Rows are points. To make a cloud, some directions were put in groups of two or more. Within a group, all points are equally far from the middle, so they leave a hole (a ring in 2 directions, a hollow ball in 3). The other directions are filled evenly. Then the cloud was stretched, turned, moved and blurred a little. How many holes are there, and how many directions does each take, smallest first?

Cloud, 21 rows:
[[ 29  -9  46]
 [-46   4 -31]
 [  7 -55  26]
 [ 22  12 -37]
 [-31 -42  34]
 [ 45 -14 -16]
 [ 18  16  44]
 [-17  33  35]
 [-55  14   3]
 [-58   3  -8]
 [-33 -12  46]
 [  4 -34  48]
 [-34 -53  -2]
 [-11  -2 -47]
 [-51 -17 -24]
 [  3 -57 -14]
 [ 38 -41  13]
 [-52  -1  28]
 [ 22 -52  -8]
 [-46  23  18]
 [ -1  43  16]]
Holes: 1 (3)

Cloud (30 x 4):
[[ 45 -41 -41 -32]
 [-23  41  11 -19]
 [ 24  21  50  16]
 [  0  23 -46 -33]
 [-32 -34  10 -44]
 [-40 -28  15 -35]
 [ 23  29  34 -20]
 [-30  31  -6 -31]
 [-34 -15 -49  27]
 [-47 -26  29  26]
 [-12 -40  17 -46]
 [-28  -7 -55  20]
 [-28 -42 -55 -39]
 [-16  35 -12 -34]
 [-10 -62 -26  18]
 [-18  17 -27  46]
 [-48 -20   0  43]
 [-18  41  27  43]
 [ 10 -25  52   2]
 [-51   5  18  41]
 [ 25 -42 -12 -59]
 [ -1 -32  44 -22]
 [ 21  15 -46  20]
 [-52  22  26   8]
 [ 48 -10 -44 -12]
 [ 14 -56  -8  23]
 [-26 -35  44  -1]
 [ -4 -33  42 -26]
 [-23 -35  33 -30]
 [ 13 -40   6 -57]]
Holes: 2 (2, 2)

Cloud:
[[-20  34 -21 -62 -21  27]
 [  3  40  32  26  -2 -61]
 [-21 -12 -35  16 -12  53]
 [-32 -23 -42  23  18  -1]
 [ -1  10  70   2  35  -4]
 [-25  14  39  50 -29  -9]
 [-58  41  12 -42   2  -3]
 [ 66  11   2  26  -3  24]
 [ 10   1  39  54 -20 -28]
 [-13 -71   8  30   0   2]
 [  1  63  19  -9 -14  31]
 [ 47  23   9  24 -43  16]
 [ 61  16 -19 -39  32 -11]
 [  1 -36 -35  28 -14 -44]
 [ 35 -30 -55 -13   8  25]
 [ 55  18  11 -48  11 -16]
 [-54 -38 -12  -8 -30 -16]
 [ 75  -2  38   3  17  39]
 [-29  17  85   8 -17   6]
 [ 44 -34 -43   5   2  32]
 [ 17 -14  52  -8  55  38]
 [ -6  -3 -28  22 -23  58]
 [-34  18 -20 -16 -31  52]
 [ 15  -2  50  31  29 -26]
 [ 58  31 -18  24 -10   5]
 [ -7  10 -89 -26 -20   7]
 [ 32  22  33 -40  32  34]
 [-15  43 -21  49  11 -34]
 [ 23  42 -17  35   9  18]
 [ -7  27  -6  18 -66 -39]
 [-19  46 -66  25  -6  -2]
 [-62  16  -6 -48  13 -18]
 [ 11 -23   4  16 -73  35]
 [ 14  22 -45 -71  31  -5]
 [ -4 -46 -31 -33 -39  -8]
 [ -4  71 -10 -11 -24  18]
 [ 26   4  23  22  17 -60]
 [-49  -8 -28 -40  20  11]
 [ 62 -21 -34  15  -3   7]
 [ 13   1 -69 -33  44  -2]
 [  7  14  62  21  21 -28]
 [ 46  18  -1 -26  48  14]
 [ 21 -28 -18 -56  14  40]
 [ 34  51  28 -30 -19  19]
 [ 19  -4  20   1  60  13]
 [ -5   7 -60  24   7  20]
 [ -5   9 -41  -2 -42  44]
 [-49  26   4   5 -27  41]]
Holes: 2 (2, 3)

Cloud (87 x 8):
[[  7 -27  48   2 -12 -32 -40 -22]
 [ 42  -9   2  19 -17  17  32  52]
 [ 20  29 -39   4  -8 -56  12 -21]
 [ 11  57 -41 -31  10 -26  18  38]
 [ -4  65 -28  12  11 -13 -24 -50]
 [ 51  18  16  47  17  -2  40   3]
 [ 32  -4 -19   3  42  43 -30 -20]
 [-16  30 -17   0  20 -10 -80 -18]
 [ -8 -11 -31  14 -17 -52 -76  46]
 [-50  41 -11 -35  16  -6  10  -5]
 [-39 -31  -9 -11 -27  11  22  19]
 [-32  10  19  21  37  22  50   1]
 [ 28  14 -46   3   5  -8  56  -5]
 [ 38  -6 -53  53  10 -38 -43  35]
 [ 38  26 -55  13 -41 -15 -66  39]
 [-34  12 -27  35  23 -45 -64   0]
 [  2  29 -49  40  19   5 -64   0]
 [-24  35   7 -11  42  45 -17  50]
 [-21   2 -18  26 -19  49  38  15]
 [-16 -57  -5  24 -41  -1 -49 -16]
 [  9  62 -15 -13  -3 -28  27  41]
 [ 25  51 -52  20 -16 -34 -18 -38]
 [-26   9   4  68  38 -23 -19  -9]
 [-10  27  38  33  24   0 -67   9]
 [ 51  25 -15  56  33   7   5 -20]
 [ -8   1  -8 -21  18 -35  42  -4]
 [  3  -8 -17  18 -20  -4 -49 -63]
 [-28  29  13  70  -2 -13 -35   6]
 [ -2  27 -39 -38 -36  39  -8   7]
 [ 36  29  31  11  13 -41 -61  25]
 [-34   1 -12 -14  -5  35  37  -4]
 [  8  20 -13  79 -17 -59 -12  38]
 [ 41  -2 -57 -18  26  18  20   9]
 [ -3 -18  30  23  -3 -48  -2 -35]
 [ 62 -17 -30  -6  16  22 -22   1]
 [ 12  78 -63 -10  29  -6  -7  -2]
 [ 24  45 -24 -59  14  43  27  -5]
 [-20   9 -11 -38  32  47  30 -13]
 [  7  26 -64  22 -15  23 -60  38]
 [ 52  -2 -38  47 -14   3 -41  50]
 [-20  26  20  33  -2 -20 -73  -6]
 [ 49  25 -24  16  61 -18 -29  30]
 [-13  69 -37  34 -30  28   8  41]
 [-17  47 -47  39  16  37  41  26]
 [ 25   8 -27  31 -33 -69 -65  11]
 [-27   4  -2 -17 -20  -8 -73  15]
 [-54  42 -20 -21  17 -25   4   6]
 [ -8 -26 -27  -9  23 -13  42  33]
 [ 26   4 -31 -13  18 -52   3 -27]
 [-21  27   2  -1  21   3  18 -61]
 [-42  47  -7  15  46 -43 -10   1]
 [-26  31  12  47  29 -52 -39  -4]
 [-33  33 -17  -7  66   3 -30  23]
 [ 13  87 -33  34   9  14  30  30]
 [ 11  19 -56  11 -15 -71  -3 -16]
 [-33  17 -57  40  -9  39  37  35]
 [-36 -30 -41 -33 -17  -6 -41  -8]
 [ -9  -3  24   9 -38 -40   8   2]
 [ -4  -3  16  -3  47 -20  54  -3]
 [-22  19  14   7 -29  -3 -69   4]
 [ -2 -11 -31 -36  16  43 -14 -17]
 [  9  83   0  39  44   6 -19 -23]
 [  0 -29 -26  -7 -11  -7  43  46]
 [  5  38 -11  45  -5  54  32  30]
 [ 41 -17 -30  24 -10 -51 -11 -33]
 [ 17  50 -14  -2  58  -4  38  65]
 [-13 -36 -11  41 -22  -8 -23  75]
 [-14 -54  13  39 -31   5 -29   9]
 [ 52  -4 -14  64 -33  11   4  20]
 [ 23  46 -36 -46  33 -32  -2  12]
 [ -4  28  10  32  -7 -72 -29  -4]
 [-28  12 -23  -3 -48 -45  17  35]
 [ 46 -17 -57  22  -9  31 -24  31]
 [ 20  45 -36 -21  23  -3 -43 -52]
 [ 19   2 -21   3 -56  17 -52 -24]
 [  5   7 -58  55  25 -58  -6  32]
 [-13   8  14  47 -16 -17  -4  72]
 [ 26 -13  -7  75 -34 -22   5  55]
 [-30  -1  -1  29  23  -4  49  47]
 [-29  81   8  16   8  16   6   3]
 [ -6  75 -30  49 -27  11   2  17]
 [ -2   2 -71  26  12  32 -32  27]
 [-30  51 -33  45 -41 -20 -22 -26]
 [ 36  55   6  26 -28 -23 -16  38]
 [ -4 -51  -6  11 -27 -54 -58 -23]
 [ 32  67 -13  -6  10  49 -13  58]
 [ 30  15 -28  29 -69   1   2 -18]]
Holes: 3 (2, 2, 3)
